Each row of a before or after table is a point. One or more steps were done to the points. Then noise was added and the rows were shuffled. The steps act on columns, c1 being the first. Name the steps. A step turns or swaps two columns, mirrors them in a line or flattens them onto one, adds a multiple of one to another, or multiplies or shifts one. Angles are multiples of 10 degrees, from the lower column toward the higher: turns from -170 to 170, lines from 10 to 170 but not 90. Use the fewest steps. Two steps may share a column if one is a turn and the other turns, adds or multiplies; they go together, in the order done. Otherwise the lowest column goes first.

Before:
[[ 0.7 -6.6  5.3]
 [-1.3  0.2 -1.3]
 [-3.4  3.4  3.0]
 [-2.3 -4.5  5.0]
 [-3.3  4.3 -4.8]
 [ 1.9  1.3  1.5]
 [-4.0 -3.5  7.2]
 [ 5.5  1.7 -4.7]
 [-3.5 -2.4  0.1]
 [-7.6 -7.2 -7.0]]
After:
[[ 2.0  1.0  1.4]
 [ 1.1  5.3 -7.1]
 [-3.8  7.1 -3.7]
 [-2.1  5.0 -4.2]
 [-0.9 -1.6  0.2]
 [ 5.6 -4.3  1.8]
 [-3.0 -5.0  4.2]
 [-7.6 -6.8 -6.8]
 [-3.3  2.9  3.7]
 [-3.4  0.1 -2.5]]
Steps: swap c2 and c3

Before:
[[  7.2  -3.4  -0.1  -5.4]
 [-10.7  -4.2   0.2   0.3]
 [  2.7   2.0  -1.7  -4.2]
 [  3.2  -2.6  -4.3   1.9]
 [ -9.4  -2.3   0.9  -0.1]
 [  3.9   6.5   2.6   3.7]
 [  2.0  -2.6  -0.9  -2.1]
 [  5.4   1.3   4.1   3.0]
 [ -3.1  -3.2   2.2  -1.3]
 [ -8.5  -6.0   1.5  -1.4]
 [ -6.8  -5.9   2.5  -2.9]
 [ -7.5  -2.0   0.0  -0.9]
 [  3.2   2.1   1.8   2.1]
 [  5.6   3.1   2.3   5.5]]
After, 14 rows:
[[ -6.8  -5.9   2.6   6.6]
 [ -3.1  -3.1   2.0   3.9]
 [ -7.5  -2.0   0.1   2.5]
 [  3.1  -0.1  -4.4   8.2]
 [ -8.5  -5.0   1.4   9.0]
 [  3.8   6.8   2.5  -6.6]
 [  5.4   3.1   4.2   2.4]
 [ -9.3  -1.7   1.1   4.0]
 [  5.7   6.3   2.3   2.9]
 [  3.4   3.2   2.0  -0.5]
 [-10.7  -2.6   0.2   8.4]
 [  2.7  -1.9  -1.5 -10.6]
 [  2.0  -3.2  -1.0   1.6]
 [  7.0  -6.4  -0.1  -2.1]]
Steps: turn c2 and c4 by -50 degrees; multiply c4 by 2.5

Before, 10 rows:
[[ 2.3 -3.2 -5.2  7.7  0.6 -3.0]
 [-2.3  7.5  6.6 -0.7  2.5 -2.8]
 [ 4.4  4.1  3.2 -3.1 -4.8  6.5]
 [ 7.5  2.0 -6.5  6.0  1.0  2.7]
 [ 7.3 -0.4  3.5 -5.2  1.2  5.8]
 [ 1.0 -0.7 -6.6  2.3  2.8  0.3]
 [ 0.8  4.3  2.5 -5.9 -1.6 -2.6]
 [-1.8 -4.2 -8.6  4.4  1.0  1.0]
 [-0.9  6.9  6.4 -2.6  1.7  2.5]
 [-3.8  0.8  3.7  2.2  0.4 -3.2]]
After:
[[  7.7   0.9  -6.2  18.1   1.9  -1.4]
 [ -5.0   0.5   3.7   6.7   0.9  -1.0]
 [  0.4   1.7   6.6  -7.9   6.9   2.6]
 [ -0.8  -1.8   2.1 -17.6   4.4  -2.4]
 [  0.8   2.7  -6.5   7.3  -0.6  -0.4]
 [ -0.6   1.1  -8.8  13.4  -3.8   1.9]
 [  0.4   0.4  -5.1  23.3  -3.2  -3.6]
 [  9.2   0.9   3.5 -15.6  -0.5   1.5]
 [  7.0  -4.8   3.0  -9.2   4.2   3.3]
 [ -3.5   2.7   6.5  -2.2   7.8  -1.2]]
Steps: turn c1 and c6 by -30 degrees; swap c2 and c5; multiply c4 by 3
